Every row gives one point. To make a cloud, some directions were put in groups of two or more. Within a group, all points are equally far from the middle, so they leave a hole (a ring in 2 directions, a hollow ball in 3). The other directions are filled evenly. Then the cloud was stretched, turned, moved and blurred a little. Count the holes, and give their numbers of directions, smallest first.
In the rows, zero is written as 128.

Cloud (14 x 2):
[[ 95 173]
 [109 197]
 [113 200]
 [149  92]
 [115 202]
 [159 114]
 [100 184]
 [151 200]
 [ 88 143]
 [135  79]
 [151  96]
 [154 197]
 [151  96]
 [161 185]]
Holes: 1 (2)

Cloud (21 x 3):
[[ 80  85 178]
 [126 105  58]
 [172  68 131]
 [181 105  95]
 [ 71 126  96]
 [ 72  79 117]
 [109  82 180]
 [105 136 177]
 [147 163  94]
 [ 73  68 141]
 [159  49  81]
 [140  44 149]
 [176 115  83]
 [ 97  97  74]
 [ 83 178 119]
 [ 74 163 109]
 [106 165  82]
 [104  65  85]
 [128  32 133]
 [158 120 144]
 [ 90 178 110]]
Holes: 1 (3)

Cloud (30 x 4):
[[144  95  99 114]
 [104 170 194 182]
 [142 152 100 117]
 [147  88 131 104]
 [153 124  92 166]
 [154 166 128 130]
 [157 103 170 111]
 [147 219 122 103]
 [119  77 163 139]
 [143 214 158 126]
 [ 80 123 169 150]
 [ 86  61 134 172]
 [128 147 130 160]
 [ 65 146 152 119]
 [ 83 144 129 114]
 [121 199 108  74]
 [167 208 137 111]
 [141 139 143 168]
 [169 137 158 154]
 [125 101  95 169]
 [111  95 130 156]
 [148 163 125 167]
 [162 127 188 142]
 [135  53 118  93]
 [155 249 142 109]
 [148 145 123 145]
 [101 113 108 165]
 [160 167 109 103]
 [110  93 105 143]
 [ 91  93 162 132]]
Holes: 0

Cloud (49 x 6):
[[170 130  88 126 143  61]
 [ 84 111 162 125  77  64]
 [ 89  34 168 111 115 132]
 [145 161 132  89 191 171]
 [151 106 167  59 116 141]
 [ 88 167 177 135 148  82]
 [162 153 132 111  60  86]
 [ 58  76 151 128  90  71]
 [201 115 105  86  83 164]
 [160 203 102 137 196 123]
 [ 33 104 145 164 111 181]
 [ 73  89 155 136  84  64]
 [ 92 122  83  75 156  86]
 [121 144  78 105 119 197]
 [ 79 103 144  83  50 100]
 [ 99 145 142 203  84 134]
 [ 44 137 125 201 124 132]
 [112 146 159 214 152 159]
 [100 146 130 196 196 103]
 [ 62  77 155 114  60  91]
 [ 73 191 147 169 119 132]
 [ 70 202 121 106 152 106]
 [183 129  91 106  95 193]
 [ 56  52 145 114 133 103]
 [111 174 183 158 167 126]
 [168 104 163  68  98 142]
 [ 66  53 136 133  57 118]
 [133 122 144 208  85 143]
 [ 87  73 108 148  85  72]
 [ 35  78 161 120 135  92]
 [114 211  80 141 120 129]
 [134 121 140 216 132 171]
 [199 135  73 132  98  88]
 [ 90 151 169 112 118  65]
 [215 140  99 103 102 104]
 [ 94 118 193 146 175 184]
 [131 106  97  63  61 147]
 [125  55 122 169 100 192]
 [122 164 107  76 117  58]
 [110 184 173 173 155 141]
 [ 77 119 135 116  63 185]
 [130 119 125  46 149 133]
 [ 70  79 119 174 131 197]
 [114 146 122 118  37 100]
 [160 148  91 149 193 188]
 [ 36  79 178 114 155 132]
 [177 197 107 148 131 170]
 [120  93  90 175  80  81]
 [ 23  94 168 130 162 131]]
Holes: 3 (2, 2, 2)
